Each wall is flat, endless, passes through zero and stands at right angles to its row. A trip goes straight from one point to another. Which walls does it cross, in order?

Walls:
(1): [-11  12  -3]
(2): [14 37 -6]
(3): [ 29 -17  42]
(4): [ 50  19 -14]
(5): [-15 -19 -13]
(6): [-41 -39  -5]
(7): [51  4 28]
(8): [-23 -45  15]
(9): [-21  24 -20]
Trips:
[-33  -8  59] to [-17   4   7] -> 5, 9, 3
[  8 -17 -43] to [22 32 19] -> 2, 6, 7, 5, 3, 1, 9
[-85  67  38] to [-16 -13 -29] -> 5, 8, 2

Walls:
(1): [-12   9  44 -25  11   0  34  27  16]
(2): [ 21 -22 -23 -14 -32 -65 -29 -15 -27]
(3): [ 37  -9  12  22  30 -15 -30 -68  38]
(4): [49 -3 47 25 -6 -6 42 10 15]
(5): [-21   9 -18 -21   4 -39 -21  39  19]
(6): [-10 -12 -16   5  10  -4   2  -2 -58]
(7): [-41  36  34 -31 -32  25 -55 -32 -20]
Trips:
[-48   9   9  15  61 -50  55  27 -12] to [ 26  52 -11  -1  -8  -8  14   3  62] -> 6, 3
[-19  15 -22 -43  33  -3   0  12  40] to [-33 -10  42 -11 -43 -44  30  13 -22] -> 7, 2, 4, 6
[ -1  29 -40 -15 -16 -18 -22  37  23] to [-49   8   9  75 -23 -54 -50  33 -56] -> 7, 6
[-12 -26  12 -18 -44  14  53   4  21] to [ 15 -20   7 -26  85 -11  21  25  -4] -> 5, 6, 3
[ 25  10  14 -17  56  10  21  35  19] to [  4  15  -8 -41   0  -2  39  27  51] -> none

Walls:
(1): [ 35  17  31   5 -14  25  -7  14 -27 -29 -20  15  18  57  21  12   4  33]
(2): [ 27  28  46 -33  16  29  34 -37 -17 -11 -32 -27 -55 -23  46  45  56   2]
(3): [ -8   1 -35  10  27  52   1 -12  21 -46  15 -62 -23  -7  18 -18  25  44]
(4): [ -8 -23  11 -71  21  25 -25 -29 -25 -37  25  53  -6  33 -21 -19 -44 -23]
(5): [-22 -12  -6  26  -1  10 -82 -10 -43   7  -3   3  26  31  -5  -9 -10  29]
(6): [-31 -39 -41 -40  -8   7  15  31  -6  26  41  17 -55 -45  27  53   2  25]
(7): [  0  13  26 -34   1 -13 -14 -14 -78  32  66   1 -17 -11 -31  15  34  12]
(8): [-17   3  19  -6 -75  -9  25 -16   3  -5  26 -29 -45 -19 -15  10  48 -27]
(9): [ 25  -2  21 -30 -13  16  12  -1  19   7  -9  61   2  25 -26  12  10 -76]
Trips:
[ 22  38 -35 -20  26   5  -5   6  28 -21 -18  38   5 -34 -54  -3  19  10] to [ 22  -3  12  40   1  -9  19  50  -9  12 -17   9  69 -17  -3  -3 -46  14] -> 3, 4, 1, 9, 5
[  8  -2 -25  -7  30 -35 -43 -34 -14   5 -59  -4  12  12  -7  18   5  27] to [ 10  -4 -29  -3  33  16  10  19 -14 -47 -24 -53 -16 -68   1  -7  45  13] -> 3, 1, 6, 5, 8
